Every row gives one point. Each copy is the shape, with its points in the same order, stretched, turned, moved and blurred by noise. Is it also mirrored, or only turned?
In the rows, 128 means zero.

Shape:
[[ 66 141 149]
 [168  89  94]
 [120 111 106]
 [203 100 100]
 [146 142  96]
 [119 150 176]
 [178  88  87]
 [ 83 154 126]]
Copy 1:
[[148  69 129]
 [ 86 186 108]
 [108 134 103]
 [104 216 111]
 [134 160  81]
 [174 117 152]
 [ 85 195 108]
 [152  91 100]]
Copy 1 is: mirrored
Copy 2:
[[ 72 126 154]
 [188  88 105]
 [133  99 113]
 [221 108 106]
 [153 131  99]
 [120 154 175]
 [201  91  99]
 [ 87 142 123]]
Copy 2 is: only turned
Copy 3:
[[ 53 141 144]
 [158  90  88]
 [109 114  99]
 [193  98  96]
 [132 144  95]
 [108 146 170]
 [167  90  84]
 [ 70 156 122]]
Copy 3 is: only turned

Shape, 8 rows:
[[ 53 103  92 119]
 [130 104 147 160]
 [178 104 131 178]
 [125 149 140 120]
 [185 144  97  69]
 [ 88 193 100 130]
 [143 116 159 164]
 [ 94 133 155 177]]
Copy 1 (8 x 4):
[[ 92 100 210  83]
 [134 115 172 164]
 [187 124 165 177]
 [122 146 138 133]
 [166 152  95  86]
 [100 188 178  97]
 [138 126 155 176]
 [104 135 198 174]]
Copy 1 is: mirrored
Copy 2 (8 x 4):
[[ 44 102 104 151]
 [117  99 178 164]
 [174  88 163 178]
 [123 134 166 137]
 [155 135 115  68]
 [ 98 198 129 172]
 [151  98 184 167]
 [103 129 187 204]]
Copy 2 is: only turned
Copy 3:
[[ 55 111  78 136]
 [107 104 160 153]
 [164 102 160 171]
 [112 151 135 124]
 [179 150 101  76]
 [ 91 191  95 141]
 [126 115 174 156]
 [ 79 132 160 169]]
Copy 3 is: only turned

Shape (12 x 8):
[[149  97 111 105 146 107 181 134]
 [178 138 171  85  57 123 153  91]
 [125 142 155 143 144 141 147 217]
 [121 172 142 130 173 212 134 146]
 [124  85 108 146  95 113 154 174]
 [122 193 155 137 168 192 116 138]
 [111 168  92 142 141 124 172 189]
 [ 84 174 167 160 183 164 117 155]
 [150 145 140 146 165 153 154 180]
 [154 110  94 127 107 110 119 183]
 [143 126 140  45 118 118 145 124]
 [197 129 146 101 110  72 122  84]]
Copy 1:
[[108 100  98 116 127 105 188 153]
 [145 139 156  79  43 123 175 107]
 [162 151 149 177 162 125 167 185]
 [ 98 181 144 134 173 185 129 161]
 [165  99  94 174 125 111 163 135]
 [ 97 201 161 140 156 164 119 159]
 [133 177  92 175 164 104 177 151]
 [ 93 173 176 182 181 134 115 153]
 [118 154 131 158 149 139 161 192]
 [174 129  87 143 121  97 137 162]
 [136 127 136  63 130 101 170 122]
 [109 123 136  77  50  71 146 149]]
Copy 1 is: mirrored
Copy 2, 12 rows:
[[164  95 113  89 151  95 163 165]
 [183 138 162  93  63 103 144 106]
 [135 150 166 118 139 134 141 249]
 [139 181 139 112 170 206 141 174]
 [122  78 125 127 103 102 132 202]
 [137 204 149 128 164 188 129 163]
 [112 163 101 123 140 118 165 222]
 [101 188 171 144 185 162 134 181]
 [162 150 140 129 162 145 147 216]
 [144 109 106 113 109 102  95 215]
 [156 135 140  40 119 104 134 141]
 [204 137 139 108 118  60 107 111]]
Copy 2 is: only turned
Copy 3:
[[130 110 134 114 159 116 180 154]
 [178 137 214 120  79 105 154 140]
 [ 92 143 159 130 154 190 163 201]
 [137 182 170 184 195 168 115 174]
 [ 95  86 132 144 106 146 152 172]
 [140 205 178 170 182 174 117 154]
 [ 84 168 112 154 148 155 175 186]
 [ 86 180 177 165 190 196 130 141]
 [131 139 145 148 170 188 158 177]
 [121 108 114 113 107 152 122 172]
 [148 143 184  90 134  87 139 166]
 [183 119 170  70  98 124 160  98]]
Copy 3 is: mirrored
Copy 4:
[[140  88  86  94 129 120 167 133]
 [185 123 162  91  53 147 151  85]
 [128 148 126 139 123 140 152 223]
 [119 183 126 147 167 205 146 154]
 [128  85  80 133  75 129 136 176]
 [128 200 145 155 162 181 130 148]
 [108 169  71 133 116 116 162 183]
 [ 85 179 156 169 170 152 129 172]
 [148 146 114 141 151 147 162 185]
 [158 114  74 113  89 127 105 181]
 [140 121 133  49 110 147 135 118]
 [204 109 139  89 103  89 117  89]]
Copy 4 is: only turned

Shape:
[[180 173 109  81 133 100 140 182 100]
 [131  94  94 119 144 142 118 128 139]
 [151 144 159  67 187  64 121 187  95]
 [ 94 130 153 114  98 121 127 101 136]
 [ 84 111 121 112 123 156 181 135 116]
 [157 162 102  35 164  84 123 147  65]
 [ 87 175 185 114 174 176 115 141  90]
 [105 104 138 143 109 131 150 152  85]
 [ 91 104 103 106 119 137 179 123 186]
 [ 73 140 109 150 149 116 153 115 118]
 [129 119 121 147 137 135 186  79 172]
 [154 202 117  61 166  67  86 211  94]]
Copy 1:
[[158 169 106  77 141 113 153 168  63]
 [152 123  93 138 133 136 117  93 128]
 [147 193 154  75 168  69 124 120  59]
 [100 107 143 117  93 116 127 138 138]
 [113 128 119 116  87 149 173  84 112]
 [129 135 116  52 194  96 142 145  42]
 [ 80 187 184  96 152 170 118 119 127]
 [119 144 137 131  80 146 146 105  69]
 [128 120  91 123  87 109 160 102 167]
 [ 78 139 130 171 128 126 155 103 118]
 [162 108 129 168 117 138 185 118 173]
 [118 206 107  65 186  77  95 179  49]]
Copy 1 is: mirrored
Copy 2, 12 rows:
[[195 187 107  91 148  86 130 181 106]
 [146  99  96 115 142 146 118 137 149]
 [189 148 144  69 212  65 133 162  84]
 [130 116 140 102  89 101 161  96 135]
 [114 132 120 113 120 152 194 146 136]
 [186 171  76  31 176  88 130 153  67]
 [100 184 183 101 150 159 126 110  83]
 [134 110 126 137 107 124 165 160  88]
 [124 113 105 112 124 130 193 127 213]
 [ 77 136  99 139 133 114 154 118 135]
 [138 123  96 164 130 129 181  85 178]
 [187 191 138  58 193  56  68 189  95]]
Copy 2 is: only turned
Copy 3:
[[190 212 115  76 138 114 138 163  99]
 [134 103  85 120 154 132 120 117 114]
 [187 159 170  46 169  77 134 189  94]
 [109 118 145 102  98 134 135  90 101]
 [ 87 127 102 118 134 140 183 132  90]
 [171 190 107   7 160  82 130 144  75]
 [ 88 160 186  93 201 173 134 121  66]
 [130 124 121 140 129 124 155 134  54]
 [ 85 105  97 123 106 131 175 128 162]
 [ 86 143 132 135 155  88 154 100 105]
 [116 111 112 140 147 124 190  64 156]
 [180 225 152  40 153  80  82 196  99]]
Copy 3 is: only turned

Shape, 17 rows:
[[139 133 117 153 115 117 127 122 109 114 146]
 [160 147 145 149 144 127 134 134 106 142 131]
 [123 150  55 159 122 112 111 142 144 111 148]
 [155 122 147 145 248 134 155 124 147 142 139]
 [118 140 132 161 136 117 117 119 107 151 130]
 [134 145 152 135 128 114 110 109 173 148 126]
 [157 145 132 151 142 116 110 149 106 125 144]
 [125 153 106 141 123 137 173 136 125 133 147]
 [118 139 156  98 120 116 136 133 108 140 152]
 [161 118  99 140 144 189 111 150 148 139 141]
 [130  67 142 144 116 143 143 151 125 152 137]
 [120 136 156 153 118 115 112 157 117 145 152]
 [142 136 143 147 145 133 131 146 137 110 112]
 [136 133 129 158 130 130 133 113 125  48 127]
 [143 144 146  80 115 118 140 159 107 145 102]
 [127 151 143  84 118 160 112 140 135 133  82]
 [116 143 124  89 130 111 175 128 128 138  90]]
Copy 1 (17 x 11):
[[147 144 117 156 110 122 124 122 110 102 143]
 [146 151 149 154 124 130 121 142 102 139 127]
 [130 156  60 146 124 102 104 139 141  88 146]
 [136 147 161 162 224 139 122 134 123 139  92]
 [108 152 135 157 124 110  97 122 104 127 138]
 [131 146 153 123 127 110 102 104 161 140 137]
 [164 150 134 153 123 108 118 153 107 117 142]
 [ 98 159 114 145 121 158 139 135 123 118 139]
 [114 132 160 108 118 128 143 122 105 121 166]
 [157 118 102 151 143 175  90 144 135 142 156]
 [123  82 149 172 112 150 128 131 122 133 138]
 [123 133 158 147 108 106 112 151 121 120 163]
 [139 144 148 138 125 135 107 149 131 107 108]
 [162 153 135 148 118 140 111 118 123  46 111]
 [123 124 147  85 104 127 143 149  97 143 122]
 [121 126 141  70 112 158  85 134 112 137 122]
 [ 85 138 131  88 125 143 142 123 114 132  95]]
Copy 1 is: only turned
Copy 2, 17 rows:
[[140 134 126 129 117 147 141 121 129 113 164]
 [172 139 146 108 156 148 156 116 130 117 136]
 [122 150  66 137 120 145 100 122 161 113 150]
 [177  90 130 141 221  98 149  80 119 113 102]
 [132 145 134 125 134 145 149 109 128 147 139]
 [163 152 154 130 124  89 130  91 145 133 113]
 [159 132 142 115 151 153 132 115 161 113 158]
 [145 164 106 138 144 113 149 141 107 107 153]
 [129 143 167  96 136 105 142 127 113 120 157]
 [183 116 116 151 157 123  77 161 126 142 132]
 [144  91 147 146 118 110 158 174 122 145 142]
 [134 141 164 132 142 133 151 135 161 144 167]
 [161 137 148 143 150 135 134 130 150  93 116]
 [145 119 131 170 115 162 116 113 126  46 134]
 [144 156 162  71 133 116 142 152 127 106 120]
 [150 163 170 100 132 122  94 149 118 122  83]
 [124 160 127  93 130  96 159 135 100  91  95]]
Copy 2 is: mirrored
Copy 3 (17 x 11):
[[133 114 106 158 101 125 143 135 126 120 143]
 [159 135 143 155 136 130 145 146 113 142 136]
 [123 131  60 148 100 109 137 161 166 126 115]
 [154 138 146 134 249 111 153 154 140 118 146]
 [110 131 127 159 129 112 148 136 121 154 140]
 [140 123 141 139 133 102 105 105 157 157 123]
 [150 132 121 157 123 111 129 165 111 132 138]
 [133 129 125 136 112 155 172 149 163 128 138]
 [120 117 156 110 109 138 127 145 128 146 169]
 [139 120 113 168 156 167 102 174 146 123  95]
 [122  50 154 154 135 144 139 156 128 133 124]
 [121 112 155 162 103 101 129 163 132 141 145]
 [140 126 143 141 135 118 136 138 122 102 107]
 [134 126 106 145 109 131 135 108 117  57 130]
 [145 122 153  86 108 142 132 156 107 155 117]
 [112 142 149  99 122 158  97 132 112 141  84]
 [127 124 139  67 127 145 172 119 132 144 116]]
Copy 3 is: only turned

Shape (16 x 12):
[[ 83 121 155 153 188  37  74 112 170 140 179 116]
 [149 135 137 129 169 146  98 156 195 155 119  97]
 [189 105 142 119 112  92 131  99 113 115 109 140]
 [129 105 175 170  88 149 115 151 183 137 170 108]
 [169  75 149 100 151 143  89 127 151 125 146 163]
 [158 167 141 102 136  78  73 126 112 181 102  78]
 [ 89  74 180 137 134 139 149 110 124 149 131  71]
 [169  90 139 109 149 107 173 181  59  81 225 145]
 [ 94 132  35  69  75 109 121 100 175 129 125 149]
 [ 93  56 150 161 139 111 139 136 187 130 137  76]
 [ 91 135  65 141 148 121  34 161 112 104 200 168]
 [164 182 135 113 113 147 113 124 128 122 169 115]
 [ 44  60 130 110 131 135 122 127 108 143 118  90]
 [134 140  72 115 123 210 127 137 131 115 129  97]
 [103  96 122 104 179  96 194 146  93 145  96 155]
 [102 146 148  92  89  33 141 130 150  75 100 120]]
Copy 1:
[[112 167 102 165 146  20 130 118 130  86 132  71]
 [ 93 172 121 111 117 116 177 143 148 138 101  95]
 [169  80 141 123 109  87 148 127  86 141  97 146]
 [121 140 154 172  75 159 146 154 147 105 142  83]
 [ 90 113 151 114  89  81 139 147  76 157 144 121]
 [182 152 105  75 147  77 117 128 159 164  79 116]
 [117  97 145 127 169 156 143 145 128 108 126  60]
 [187 143 140 179 178 107 174 220  43 130 175 157]
 [ 96  60  43  90  96  89 154 107 196  97 186 177]
 [ 93 100 137 153 128 123 173 169 143  62 117  49]
 [ 96 157  44 166 124  62  80 186 104 123 186 157]
 [172 165 107 123 111 146 155 108 114 143 143 137]
 [ 80  63 117 113 190 126 105 167 151  80 146  88]
 [ 96 114  59 108 126 192 158 154 119 132 136 133]
 [103  78 129 134 223  86 183 150 123 122 105 166]
 [170 115 136 116 123  73 143 115 160  22 116 174]]
Copy 1 is: mirrored
Copy 2:
[[120  24 170 154 150  61  73 123 162 130 145  95]
 [150 129 121 145 150 140 111 151 186 162 106 109]
 [198 116 127  83 155  81 145 140  90 139 115 163]
 [169 161 150 166 145  74 153 162 155 121 165 104]
 [163 106  76 109 189  89 135 162 144 144 162 164]
 [162 105 158 108 141 127  55 160  99 195 100 115]
 [134 143 133 151 170  58 155 129  90 154 129  46]
 [172  38 137 121 191 144 191 169  61 121 209 133]
 [109  94  91  65  26 123 118 133 142 103 147 127]
 [141 108 136 168 135  47 170 144 146 114 112  49]
 [102  35  91 180 129 148  52 146 122  94 211 163]
 [181 129 148 102 141 168 106 134 130 136 173 141]
 [ 79 106  98 158 140  66 132 143  83 134 132  48]
 [159 151  74 133 112 188 127 122 116 128 143 106]
 [ 81  72 134 123 154 116 178 123  73 158 100 123]
 [137  89 182  65 115  79 128 166 114  51  99 107]]
Copy 2 is: mirrored
Copy 3:
[[ 97  93 151 130 242  58 116 112 142  96 157 106]
 [130 123 134 121 174 134 100 164 220 122 124  96]
 [174 138 181 125 123  91 109 113 129  84 102 140]
 [115  83 203 125 141 127 135 157 187 121 173 141]
 [171 123 142  92 180 147  93 140 153  71 139 158]
 [145 142 151 116 157  68  47 126 152 181  94  95]
 [138  50 171 103 166 126 158 116 159 154 104 113]
 [208 167 210  81 191 113 195 160  80  97 166 126]
 [ 99 118  61  72  85  78 119 124 130  96 149 146]
 [129  30 161 118 169 111 161 149 185  93 131 110]
 [ 98 136 112 118 189 120 105 189  63 106 210 132]
 [131 174 180 101 128 131 111 121 149 140 164 107]
 [111  32 113  83 160 124 150 144 104 149  99 133]
 [132 127 112 102 103 175 137 163 139 145 143  93]
 [163 129 108 109 179  99 193 148 117 118  55 139]
 [ 85 123 182  79 117  51 120 140 124  78  80 109]]
Copy 3 is: only turned

Shape:
[[137 133 112 118 127 157 125 121 145 109 148 144]
 [222 145 134 120  87  66 111 127 116 109 131  77]
 [124 121 137 182 118 151 121 124 144 115 121 111]
 [109 146 131 169 142 128  92 139 149 163 149 130]
 [106 111 137 112 134 128  90 117 117 142 135 123]
 [132 115 133 110 143 113  94 156 119 143 152 121]
 [120 137 124 138 148 122 202 129 155 130 137 145]
 [105 140 138 113 145 136  96 141 130 102 122 145]
 [120 142 128 128 137 137 116 125 126 130 154 140]
 [115 127  81 127 146 151 119 133 119 121 107 132]
 [125 142 123 118 140 112 102 125 153 159  92 143]
 [182 133 130 125 145  98  84 160 142 118 150 108]
 [115  99 129 111   7 144  88 131 146 117 111 138]
 [111 129 142 118 127 160 115 136 137 154  99 144]
 [144 147 120 105 148 147 167 136 126 137 140 130]
 [106 140 128 107 149 140  87 132 150 113 144 104]
 [127 136 119 122 142 143 170 132 146 117 139 105]
 [171 119 123 113 149 118 103 121 156 123 139 137]]
Copy 1 (18 x 12):
[[119 143 107 130 132 172 134 124 126 116 126 123]
 [171 111 152 113 116  74  98  69 147  98 163  81]
 [112 158 149 153 170 129 150 120 104 119  95 107]
 [ 89 174 154 118 171 125  99 148 131 130 108 137]
 [102 110 137 108 151 125 121 141 127 139 101 158]
 [121 111 135 100 143 123  93 162 121 124 121 138]
 [121 163 103 156 165 162 168 169 165 125 164 111]
 [116 136 137 109 111 155 131 156 134 150  93 119]
 [110 147 135 115 141 152 124 140 130 135 142 133]
 [106 121  85 150 137 155 117 130 124 161 105 109]
 [119 149 111 112 141 126 108 136 172 145  81 142]
 [152 128 158 112 134 132  74 137 139 102 125  90]
 [105 138  98 121  72  62 131 102  91  79  55 162]
 [125 157 100 109 149 133 139 145 125 143  78 151]
 [137 144  85 117 155 167 147 143 141 131 165 118]
 [ 90 120 139  89 143 154 118 134 137 118  93 107]
 [116 132  97 132 168 156 160 134 139 117 145  96]
 [150 126 130 124 142 154  99 131 159 115 111 129]]
Copy 1 is: mirrored
Copy 2:
[[141 132 106 122 126 166 126 110 155 124 142 153]
 [171 129  89 166 148 141  55 107  67  59 101  94]
 [124 122 131 183 126 128 101 135 159 164 143 112]
 [150 125 149 109 137 107  96 135 154 156 179 107]
 [123 141 145 108  93 120 115 130 115 130 146 121]
 [133 114 131 101 122 133 107 143 102 113 154 134]
 [172 100 114 120 133 112 160 144 160 129 112 149]
 [114 136 168 113 127 139 106 126 151 105 148 153]
 [150 124 132 114 119 135 132 126 146 119 156 133]
 [124 161 116 148 137 132 129 136 126 144 155 166]
 [146 154 146 108 122  99  80 117 130 133 127 155]
 [132 107 111 118 165 143  70 124  89  93 143 123]
 [110 162  97 162  42 165  64 125 174 125 143 142]
 [142 129 159 130  86 138 107 140 146 149 134 158]
 [177 125 118 121 126 161 151 147 126 121 123 155]
 [110 155 147  99 153 157  91 128 149 113 148 125]
 [149 127 108 128 143 154 135 152 153 128 111 140]
 [140 112 106 108 142 143 101  95 111 113 127 155]]
Copy 2 is: only turned

Shape:
[[125  98 131  99 165 142 126  61  80 106 124 125]
 [130 158 122 131 170 141  99 162  92  40 120 159]
 [100 101 131 122 145  59 130  79  99  72 162 119]
 [123 173 135 163 133 153 122  74 211 146  78 127]
 [128  72 125  79 119  96 145 111 111  80 145 161]
 [162 124  92 118 208 107 141 168  96  86  98 157]
 [181 145 150 113 167 102 114 169 108  92 121 166]
 [150 105 126 115 160 133 171  74 123  67 182 156]
 [141 141 124  99 147 129 145 151 104  45  64 170]
 [117 158 110 174 126 143 181 102 160 132  91  92]
 [111 111 111 147 136 170 118 102 214 137 104  72]
 [124 129 105 193  94 180 129 111 162 145 112 111]
 [ 96 186 115 121 130 178 151 129 187 146 119  88]
 [132 146 175 160 121 174 153 121 166 141  94  69]
 [120 177 103 147  92 171 131  91 171 190 106  91]
 [ 67  72 152 123 164 113 157  91 105 116 160 176]]
Copy 1 (16 x 12):
[[ 92  85 176 141 150 120 112  58  67 126 163 133]
 [ 19 113 135 144  95 175 154 139  87  92 138 138]
 [ 84  67 161  74 146  83 146  80  99  71 173 143]
 [ 66 109 138 192 176 107  24 100 182 132  93 107]
 [124  59 180 100 156 123 176 118  95 102 157 131]
 [ 52 138 123  95 178 182 141 138  73  89 131 115]
 [ 75 152 156 114 149 178 142 152 120  85 125 155]
 [ 78  95 174 135 165 107 176  72  99  77 175  88]
 [ 42  91 145 126 137 184 157 121  85  97  72 133]
 [ 97 119  98 141 162  98  63  84 142 113  87  70]
 [117  76 147 156 134 119  20 110 169 142 141  61]
 [136  94  98 203 142 107  48 124 142 120 133  84]
 [ 85 141 115 144 117 119  78 115 178 178 112  69]
 [127 133 160 154 113 111  29  98 157 127  83  82]
 [134 129  90 178 155 108  43  98 177 175 125  96]
 [ 86  92 192 134 169  56 140 128  72 121 165 125]]
Copy 1 is: only turned
Copy 2:
[[115  57 172 119 166 169 130  86 111 121 108 157]
 [ 76 147 143 169 133 169 183 109 169  86 107 171]
 [103  88 171 113 175  86 135  95  84  59 143 197]
 [216 133 110 134 109 203 143 128  71  79  75 127]
 [ 88 104 153  59 145  93 139 138 120 124 123 174]
 [106 113  92 133 182 139 200 119 184 109 116 178]
 [105 157 137 171 143 121 180 112 158 136 102 190]
 [135  89 191 104 122 142 140 130 128 107 143 202]
 [ 93 139 120  99 139 165 214 108 140 106  83 173]
 [192  97 102 118 126 160 164 109  81  83 148 108]
 [220  74 110 113 136 155 130 153 107  78 105  68]
 [163  88 102 133  77 176 100 129 104 102 128  70]
 [199 147 133 127 158 189 157 146 102  88 154  73]
 [202  84 138 149 111 146 178 105  59 123 112  71]
 [201 132 108 130 133 194  94 104  99 101 144  69]
 [ 74  85 150  88 157 138 142 169  46 130 132 178]]
Copy 2 is: mirrored

Shape, 15 rows:
[[155 102 140 156 110 145 159 150 137 216 156 132]
 [140 132 148 126 133 122 131 158 114 140 118 124]
 [ 63 135 146 125 106 138 118 109 153  95 170 135]
 [114 113  96 148 103 138 151 157 141  93 138 133]
 [158 126 117 152 116 134 157 141 144 101 111 138]
 [ 66 106  84 136 124 113   7  85 143 102 107 132]
 [110 147 108 108 125 138 127 156 131 132 107 155]
 [138 132 137 158 173  96 153 154 135  94 154 145]
 [143 109 156 135 134 120 147 146 158 109 107 137]
 [157 107 153 147 128 165 138  94  96 101 153 150]
 [ 90 110 125 109 111 141 164 145 112 110 115 106]
 [148 142  90 143 134 103 164 104 150 122 112 134]
 [157 165 142 150 115 129 142 140 131 135 109  94]
 [145 115 117  88 120 149  92 106 123 116 159 117]
 [136 114 132 156 194 163 157 144 156 121 160 142]]
Copy 1:
[[137  94 116 169 137 121 158 199 146 190 185 142]
 [147 105 126 139 130 122 132 163 120 146 108 129]
 [136 152 181 158 113 131 126 109 118  96 161 106]
 [111 120 111 159  94 132 143 142 134  86 133 122]
 [133 124  99 144 107 143 153 149 161 124 115 142]
 [ 90 178 143 196 162 131  58  45  79 125 121  97]
 [ 95 134 131 121 121 142 117 153 122 137 104 134]
 [163 114 113 105 132 114 123 142 143  84 125 150]
 [152 120 143 144 112 117 143 135 171 133 109 151]
 [182 113 128 171 113 188 129 147 128 125 146 157]
 [113  83 150 153  99 135 150 130 109 117 109 122]
 [123 124  92 112 125 148 153 110 157 145 135 137]
 [154 122 111 142 133 125 180 158 126 157 102 107]
 [149 110 129 166 103 167  91 127 114 135 140  80]
 [139  95 122 136 165 150 122 163 170  92 142 149]]
Copy 1 is: only turned
Copy 2:
[[107 176 190 179 124 128 132 172 104 158 170 129]
 [135 136 140 123 121 124 137 158 117 125 111 127]
 [ 95  82 131 125  87 123 136  92 135  87 163 129]
 [106  94  94 163 108 120 166 149 117 136 137 160]
 [136 106 123 173 130 137 160 151 130 133  99 157]
 [ 81  73  88  89 156 141  57  47 125 163 116 135]
 [127 100 136  92 131 143 163 138 128 143 135 146]
 [125 106 142 155 141  60 169 155 125 103  96 131]
 [128  96 145 161 120 134 144 165 141 124  93 117]
 [183 105 150 186 139 127 119 123  92  91 145 156]
 [123  90 109 128  79 146 172 138  83 133 134 127]
 [127 119 140 156 144 118 176 100 123 159  85 149]
 [120 162 130 142 121 151 148 141 120 105  83 143]
 [159 129 104 141 149 140 124  90 131 127 163 114]
 [107 105 169 179 179 108 186 158 102  93 140 118]]
Copy 2 is: only turned

Shape (16 x 12):
[[143 125 109 139 113  96  96 101  88  87  94 170]
 [ 87 166 161 108 173  64 149  85 166 104 141  96]
 [127 174  86  91  75  72 158 184  98 145  79 157]
 [ 85 165  80 165 122 166 115 111 156 124  74 101]
 [163 181 118 126 165 104 141 180 160 150  59 146]
 [108  95  80  90 124 160 167 127 119  86 136 131]
 [ 84 175  68 164 111 143 167 171  82 168 152  91]
 [139 145 100  95 128 165 130 112 168 123 163 165]
 [ 91  94 103 128 151  67  87  65  61 137 123 144]
 [163  95 148 110 137  91 104  73 159 140  66 165]
 [103  99  64 148 100  92  82 156  66  78 162 105]
 [103 122 177  89 162 166 104  83 138 132 123 139]
 [137 103 121  96 129  72  97 175 138 119 159 133]
 [108 112 102 187 104 162 133 148 150  69 151 123]
 [189 170 129  87  99 119 175 167 122 164  78  73]
 [110 131 175 133 127  97 134 123 148 169 133  97]]
Copy 1:
[[207  97 131  88 125 102 128  89 130 103 107  89]
 [ 90  90 192  77 193  81 181 149 126 145 151 172]
 [227 196 176 152 178  96 175  69 160 111 112  98]
 [152 166 133 117 104 163 123 155 111 163 137 131]
 [119 176 112 104 224 132 137  94 119  93 146 126]
 [165  91 195 186 100 127 114 132 141 141 156  86]
 [213 190 185 218 142 129 118 101  86 210  86 166]
 [139 126 130 191 117 106 125 122 133 102 155 150]
 [186 106 193  60 107 104 123  61 129 144  72 117]
 [ 94 115 106  44 145 136 154  92 182  80 113 110]
 [240 125 187 134  93  60  72  91  99 188 100  63]
 [100 101 157 106 142 139 114 168 150  89 126 166]
 [139 145 164 115 160  46 109  92 134 126 114  96]
 [152  98 119 176  96 112 120 167  85 167 119 103]
 [167 198 135 163 228 147 123  94 200 147 143 140]
 [ 95 149 149 105 178 112 154 133 154 158  79 180]]
Copy 1 is: mirrored
Copy 2, 16 rows:
[[ 80  85 165 125 174 128 110 119 135 118  79 175]
 [123 137 217 129 153  55 133 118 120 144 145 141]
 [145  69 150 101  90 136  81 103  99 142  97 185]
 [ 77  83 143 126 137 132  80 132 136 112 173 112]
 [165 117 160 166 138 133  28 123 104 150 130 211]
 [145  89 103 128 177 121 156 130 142 157 123 134]
 [132 104 140  68 123 144  98 135  95  84 151  78]
 [154 123 152  99 169 126 136 148 170 115 164 203]
 [ 59 104 139 109 179  59 122 125 108  95  74 144]
 [104 122 151 183 150  91 111 108 136 122  99 237]
 [ 97  74 155  80 154 123 121 150 156  82  68  75]
 [103 173 145 117 171  93 118 119 165 133 149 189]
 [156 134 171 113 128 101 102 155 166 107  83 170]
 [102 113 161 121 159 178 135 177 163 113 135  95]
 [209 111 150 158 100 130  99  37 111 111 121 171]
 [119 171 184 127 105 100 120 119 131  92 131 150]]
Copy 2 is: mirrored
Copy 3, 16 rows:
[[167 216 159  81 168 178 106  91 119 150 128 149]
 [165 175 194 144 174  62 185 103 147  62 123  92]
 [196 131  90 130  54 145  61  54  79 114 113 163]
 [112 186 124 197 161  91 143  76 128 150  62 131]
 [199 152 157 177  73  92 110 137 106 157 102 177]
 [117 123 137 105 178  99  57 142 126  84 123 110]
 [145 102  48 165 135  95 111  59 136 125 121 147]
 [106 130 170 139 139 126  96 124 191 122  87 162]
 [183 211 151  13 197 141 169  79 131 156 131 102]
 [158 188 219  98 125 161 162 124 114 158  84 104]
 [120 178 107  60 177 132 110  48 102 145 223 161]
 [110 169 163 107 167 110 191 177 148  85  57 129]
 [133 130 163  80 109 112 131 101 104 113 192 175]
 [ 93 137 140 186 200 130  95 103 121 122 152 149]
 [155 126  87 190  25 104  99 140  89 108 109  71]
 [143 129 142 169 132 112 195 112 116 100 116 105]]
Copy 3 is: only turned
